Each wall is flat, endless, passes through zero and stands at right angles to its row. A trip goes straight from one point to another. Which walls does it cross, in order?
(in the rows, 128 means zero)

Walls:
(1): [ 94 110]
(2): [159  75]
(3): [122  89]
(4): [134 113]
(5): [152 114]
Trips:
[162 129] to [162 164] -> 4, 2
[186 135] to [143 103] -> 3
[ 95 154] to [134 198] -> 1
[ 95 125] to [158 149] -> 3, 1, 5
[118 102] to [126 166] -> 5, 2, 4, 3, 1
[112 151] to [112 126] -> 3
[105  94] to [104 148] -> 2, 4, 3
[105  65] to [171 185] -> 1, 3, 4, 2

Walls:
(1): [ 89 134  96 119 122 140 195 145  89 107 120 103]
(2): [116 181 120 157 156  79 169 113 101 148 179 135]
(3): [169 129 115  78 175 115 148  99 118  95 126 161]
Trips:
[125 216  90  87 120 119  95  93  97 122 140 184] to [ 41 180 125  94 115 152 123  72 160  51 115 131] -> 1, 2
[120  79  60 125 114 103 178  64  99 134 138 133] to [179 110 134 120 157 148  81 130 157 173 125 167] -> 1, 2
[ 97  78 144 143 121 150  83 151 120 136  93 182] to [ 89 220 164 123 134 128 104  90 157 166 156  56] -> 2
[113 123 137 108 135 134 205 211  97 107  98 166] to [151 131 171 101  86 157 116 100 138  66 129 114] -> 2, 1
[149 112  75  89 103 184 131 120 137 126 114  76] to [129 117 145 148 124 147 128 128 106 167 103 149] -> 3, 1
[165 151 106 128 160 106 169 170 147 144 182  60] to [148 156 152 130 118 104 106 135 126 147 115 119] -> 3, 1
[ 78 230 135 149 106 100  99 157 114 173 124 153] to [129 141 139 132 104 124  39 103 158 129 103 109] -> 2
[155  90  95 143 197 125 137  93 155 146 122 158] to [166 182 107 133 115 211 131 150 134 137 122 140] -> 2, 1, 3

Walls:
(1): [145 125  68 160 122 138 149 148  86 146 140 143 141 106 134  51  92  93
 156  99 132 137 123 136 121  88 110 149 178 103 103  18 162 110 138 163
 127 119 172 130 145 117 145 126  74 108 111 173]
(2): [159 130 117 156  48 164 135  85 170 142 134  83 143 145 173 136 181 126
  73 118 159 180 108 115  79  97 150 172  71  88 114 134 138 235  92 137
 120 102 130 150 102 119 135 168  98 169 148 141]
(3): [167  92 151 133 139 123 133 153 133 180 131 144 126 103 100 172 108 143
  71 132 116 170 113 134  59 104 131 186 123 131 106 137 123  79 125  90
  96  29  92 125 131 151 194 128 131 161 106  79]
(4): [175 103 108 103 117 101 124 170 162 114 179 142 147  87 113 176 123 148
 109 125 161 167 126 203 124 167 112  94 190 131 124 127 147 139 136 116
 134 154 146 169 114 142 107 107 143 182 191 133]
(5): [142 135 130 116 125 127 105 192 150  76 145 129  92  68 164  74 154  87
 104 159 145 180 103  45 127 144 136 134 131 111 123 129 148 158  99 121
 112  96 121  83 134 135 123 109 137 118 118  80]
Trips:
[ 84 159 119 123 167 180 151 126 165  82 138 158 119 104 122 147 148 141
 137  87 113 114 127  91  91 116 137  84 119 104 112 140  86  85 138 100
 122 147 149 126 132 141  60  72 199 113  75 141] to [ 61 136 116  93 110 104  78  91 106 127 157 155 117 109 136 144 169 150
 170 130 121 107 102 120 145  93 150 173 207 120 158 145 142 134 115 111
 155 132 177 183 112 169 108 139  86 154 106 135] -> 5, 4, 1
[103 135 135 113 108 162 107 172  92 174 160 133 137 167 141  94 114 126
 179 113 151 132 147 101 130 105  93 108 142 124 137 136 159  80 172 145
 147 134 157 100 145  99 114 138 109 127  73 145] to [135 111  68  91  93 121 133  75 157 134  89  84 128 109 114 152 110 168
 136 147 134 188  85  99 168 135  74  90 162 162 139 149  80 110 108 140
 177  92 180 138 119 125 134 131 133 130 143 135] -> 4, 1, 2
[135  54 117 185  89 121 134 115 195 143 127 142 162  73 139 158 106  87
 142 150 130 167 178 154 124 104 114  85 105 176 113  64 118 179  99 159
 146  96 103 110 135 111 186 191 174 133 131 205] to [129 102 126  91 129 150 131 129 137 146 129 150 125 105 112 121 135 152
  90 150 142 123 116 132 164 118 214 147  81 174  71 139 124 186 138  87
  81 104 191  91  89 117 174 111 124 124 138 102] -> 5, 1, 4
[150 107 146 142 119 169 166 134  90 167 140 114 110 119 156  99 117  86
 155 165 168 121 171 116 118 130 170 127  97 143 159 123 126 157 149 161
 152 132 169  70 123 119 121 164 133 136 108 100] to [140 161 101 117  69 156 120 118 123  91 123 146 157 117  78  98 144 106
 104 127  68 145 149  86 169 119 134 117 121 138 128 127 109 177 108  94
 150 191 133 136 181 100 129 115 119 146 109 122] -> none
[168  80  97 180 124  94 212 113 118 152  70 138 101 175 102  77 147 103
 137 169 158 124  73 119 123 125 192 105 114 122 150  88 155 162 101 154
 140 188 110 117 135 128 107  95 159  86 105 105] to [168 178 146 142 109 151 134 100 122 129 123 117 130 217 100  93 166 133
 112 174 124 145  82 122  88 157 154 154 144 156 111 165 125 166 116 136
 130 124  70 139  67 156 151 176  99 148 133 134] -> 1, 3, 5
[170 130  94 118  90  84  92 106 142 140 145 149 130 165 102 104 194 181
 106 100  99  82 141 149 157 125 164 133 112 130 109 138 107  96 149 150
 106 124 194 153 133  98 143 108 134 108  58 120] to [174  97 151  84 158 140 161 104 132 141 118 154 102 118 171 191 129 117
 104  89 146 119 141 133 112 159 142 150 114 170 165  95 129 101 154 145
  96 180  83 128 113  84 131 125 164 111 143 143] -> 1, 3, 4
[117  93 121 150 169 179  94 107 134 149 116  94 157  72 137 125  80  77
 184 179 142 101 189 143 116 101 177 111 129 146 133 187 125 124 120 172
 147 116 136 187 153 121 111 114 111 105 137 121] to [140 122  96 153 142 132 134  71  82 157 112 167 117 108 115 125 105 152
 105 183 101 121 139 110 157  97 107 109 113 106  72 133 126 100 124 122
 140 143  96 156 197 126 136 184 171 124  98 128] -> 3

Walls:
(1): [135  98 121 132 111  69 163  48 185 131 163  79 125 102 160 174 108 115
  56 166  90 123 151 138 113 109  74  74 137  39 147 113 149 123  80 131
 100 161 116 111 216 114 104  78 130 168 103 106]
(2): [221 122 122  34 113  94 154 151 155  98  91  87 149 172 111 159 129 171
 170 108 118 198  80 112  76 119 121  87  78  71 177 153 127 106  80 116
 169 121 161 156 129 111 148 125 142 160 150 211]
(3): [138 143 159 148 201 164 202 116 163  83 160 150 120 111 151 137  74 191
  99 123 182 121 192 178 139 133 130 125 111 148 113 165 206  37 170 113
  77  81 101 129 162 115 111 160 102 135 151 113]
(4): [109 120 110 153 123 104 153 168  98 156 161  81 109  96 132 117 168  99
 125  99 153  91  69 100 106 168 145 130 142 126 123 149 162 177 166 164
 136 135 113  90 183 116  86  71 140 182 143 189]
(5): [118 154 113  94 131 157  95 112 190 151 132 103 100 139 141 184 122 104
 121  94 136 142 202 117 178 137 163 111 127 173 149 182 171 152 138 131
 152 148  99 137 119  89 122 117 132 130 102  78]
Trips:
[122 126  76 112 146 190 131  99  98 116  81 128 117 159 135  85  62  82
 114  95 134 143 119 105 161 119 117 120 195 119 114 144  87 130 109 174
 155 122 106  65 138 150 133 101 100 124 146 118] to [ 97 132 160 117  96 171 165 133 160 162 189 110 121 137 131 133 122 160
 118 127 154 133 153 119 110 136 149 129 131 114  60  97 113 147 108 123
 138  65 134 201 116 201 185 161 161 146 149 153] -> 4, 5, 3, 2
[101 141 170  72 154  99 128 115 102 115 150 157 125  83  88 133 157 131
 147 146 116 118 109 156 125 155 101 188 118 118 137 115 114 110 124 101
  82 123 122 128 121 136 132  90 179 234 187 170] to [130 168  96  78  89 126 143 148 106 103 168 167 164 119 142 122 115 100
 148 122 115 146 136 171 144  77  94 127 113 113 109 115  51 112  99 112
 128  77  91  99  77 126 102 118 105 144 102 165] -> 3, 1, 4
[123 132 135 117 138 125 166  91 124  96  94  74 135 133 138 168 147 106
 144 131  99 143 147 132 165 141  74 135 124 113 132  85 135 116 108  85
 163 119 184 154 161  70 197  78 130 146 174 149] to [125 106  99  86  95  98  98 142 132 106 104 139 195 115  94 135 137 129
 101 121 164 159 157 182 145 119  94 164 112 105 129 120 122 174 141 137
 151 145 125 137 167  83 164 120 129 120 141  98] -> 5
[ 98 203 128 132 135  97 125 116 140 151 173 175 123 104 164 175 160 125
  77  97  60  60  93 128 118 130 185 198 154 105 120 105 125 148 115 154
 123 136  87 113 102 132  63 115 114 167 136 151] to [130 148 173  76 141 121 128  61  77 136 146 113 149 130 119 150  85 119
 221 138 156 118 148 136 121 132 109 164  93 130 202 142 134  69 195 140
 119 198 132 101 142 155 138 147 150 180 168 153] -> 5, 3, 2, 1
[137  80 177 200 146 151 119 129 101  76 125 110 129 135 129 196 104 185
 173 151 100 107 147 236 169 101 140  94 110 163 170 149  69 150 149 127
  62 120 121 143 139  95 160  88 178 169 142  66] to [ 86 199 105  76  94 131 178  75 137  87 138 186 141 169 103  85 186 143
 120 170 125 107 114 137 160 128 120 116 129 126 131  94 170 106 136 105
 117 177 112 183 134 147 133  99 121 122 132 136] -> 5
[113 153 129 182  90 114 112 141 127 122 115 125 169 119 155 131 147 148
  67 119 140 152  99 145 117 149  93 135 137 138 150 139 106 144  91  82
  93 112 104 126  60  82 109 141 135 171  82 139] to [102 117 118 142 134  45  86 127 110 119 110 131 109 113 118 145  80 145
  96  97 140 117 141 141 163 127  82 116 115 143 179  96 119 133 166 164
 186 127 118 180 108  99 168 127 139 131 106 134] -> 5
[144  74  96 143 118  78 101 153 181 111  89 105 125 173  68 179 116  98
 120  90 163 143  98  65  82 116 121 120 122 123  93 130 123 109  92 163
 180 134 124 111 120  74 185 105 182 159 114 125] to [165 100 139 105 146 108 117 105 189 135 127 131 107 128 130 162 144 114
 127  95 133 111 143 130 113 113 172 136 134 155 139  94 132 118  71 124
 125 103  63 168  78 118  91 198 141 130 160 179] -> 4, 1, 3

Walls:
(1): [128 130 129  77  57 179 177  92  99 118 127  64 105 144  80 156 131 164
  90 116  89 141 133  87 131 105 138 175 135 108 140 110  65 162 111 128
  82 126 167 104 111 116 134 203 123  93 145  99]
(2): [160 114 123 155 126 142 134 190 146 151 135 177 142 112 136 167 178 107
  74 148 146 150 127 143 125 112 156 138 137 113  75 106  75  97 118 122
 116 103 114 131 115 148  96 112  98 113 155 140]
(3): [ 96 124 107 145 108 106 135 104 147 161 196 177 150 101 102 105 153 159
 138  92 106 132  95 150 148 105 156 161 142 146  94 151  80 136  83 151
 125 123 136  93 125 151  86 145  44 125 149 170]
(4): [ 80 190 149 110 155 149 127 153  97 173 158 122 130 165  94 106  92 120
 105 109 115 111 188 141  98  71 185 114 169 190 100 120 157 138 118 123
 127 111 100 195  35 137  89 142 114 131 101  72]
(5): [120 108 145 149 153  93 136  73 120  99 131 118 138 146 107 105 165 113
 152 163  97 189 102 140 176 152 140 167 128  93 111 154 119 126 210 130
 107 186 151 144  49 106 146 188 111 127  66 123]
(6): [ 89 174 143 110 169 107 182 132  85 124 165  86 129 103 124  76  80 117
 132 135  82 104 129 129 170 129 105 114  99 155 134  98  92 122 156  95
 127 161 138 177 186 170 122 196 113 130 110 125]
(7): [144 124 128  83 112 162 129 135 165 109 218 120  78 156 142 132 102 142
 143 117 195 156 159 134 113 151 155 151 158 133 140  57 171  85 148  91
 119 143 155  31 123 136  90 115 140 123  82 160]
Trips:
[125 140 147 141 144 118 131 118 126  80 175  88 118 107 181  97 116 144
 149 142 184  78 110 163 180 155 205 192 182 172 107 152 163 144 149 126
 168 161 111 112 157 100  88 143  91  52 134  64] to [111 138 160  80  91 115 141  70 171 193  63 114  27 152 130 113 133 145
 111 160 104 147  93  76 177 180  99 116 157  75  94  86 186 142 137 128
 112  82  96  60 177 107 111 109 144 151 152 150] -> 4, 1, 6, 3, 5
[160 113 117 106 109  96 170 145  74 167 169 115  80 103 139 112 143 150
 163  85 120 115 148 104 173  78 180 156 158 133 153  87 115  99  84 125
 112 140  95 128 138 136 113 139  73 124 116 139] to [121  71 100 151 185  98 204 151 152 127 166  97 199 128 144 158 108 108
 138 198 167 132 201 127  74 120 116 183 173 109 136 148  69 112 120 132
 154 128 119  63 138  95 198 103  88 140 153 109] -> 4, 6, 1
[158 170 111  95 165  90  85  98 129 142 144 148 134 125 124 164 120 172
  83 128 101 136 109 163 185  83  83 153 121  33 126 135 167 125 127  84
 135 121 139 184 141 130 125 102 140 164 100 128] to [136  99 126 156 144 169 103 175  79 113 108  80 125  97  98 111 123 132
 134 118 141 117 122 140 103 112 142 114  80  84 166 150 105 156 160 126
 127 159 138  96 145  95 124 157 128 133 189 112] -> 1, 5
[ 62  81 176 156 131 161 156 142 145 100  95 138 188  55 142 121 132 139
 111  97 102  88 130  96 131 186 150 228 148 113 148  87 160 140 163 145
 104 172  68 118 140  94 130 197 158  81 127 147] to [143  80 172 134 119 116 125 136 127 156 118 163 115  87 155 102  96 118
 133  67 100 135 133 121 149 129  93 149  85  80 135 105 117 114 114 129
 169 140 184  94 108  91 139 109 130 115 115 130] -> 3, 7, 6, 1
[134 128 148 166 128 167 126 133  98 135  63 141 193 167 204 126 134 164
 118 144 132 132 157  83 146 139 133 140 161  81 164 132 181 173 134 129
  47  89 174 115 172 185  96 171  91 109 122 116] to [134 104 116 120  91 148  47  93  96 136 120 160 106  51 145 126 168 131
 115 133 144 154 113 176 109 150 145 102 143 104 139  70  78 107 169  73
 183 144 109 116 123 119 114 153 100 182  90 104] -> 5, 7, 1, 3
[124 113 167  83  94 155 172  59 222 125 115 203  84  94 196 134 152 126
 167 118  99  85 129 104  82 171 111  80 107 128 128  74 125 170 116  95
 109 134  87 128 167 114 136 166 166 141 186 123] to [135 161 102 137 146  98 132 131 120 164 103 193 125 142 176 107 140  87
 136 127 177 122 101 108  95  96 120 123  91 194 130 105  95 113 124 114
 147 162 129 125  84 142 109 114  92 163  95 123] -> 1, 2, 3, 6, 4, 7
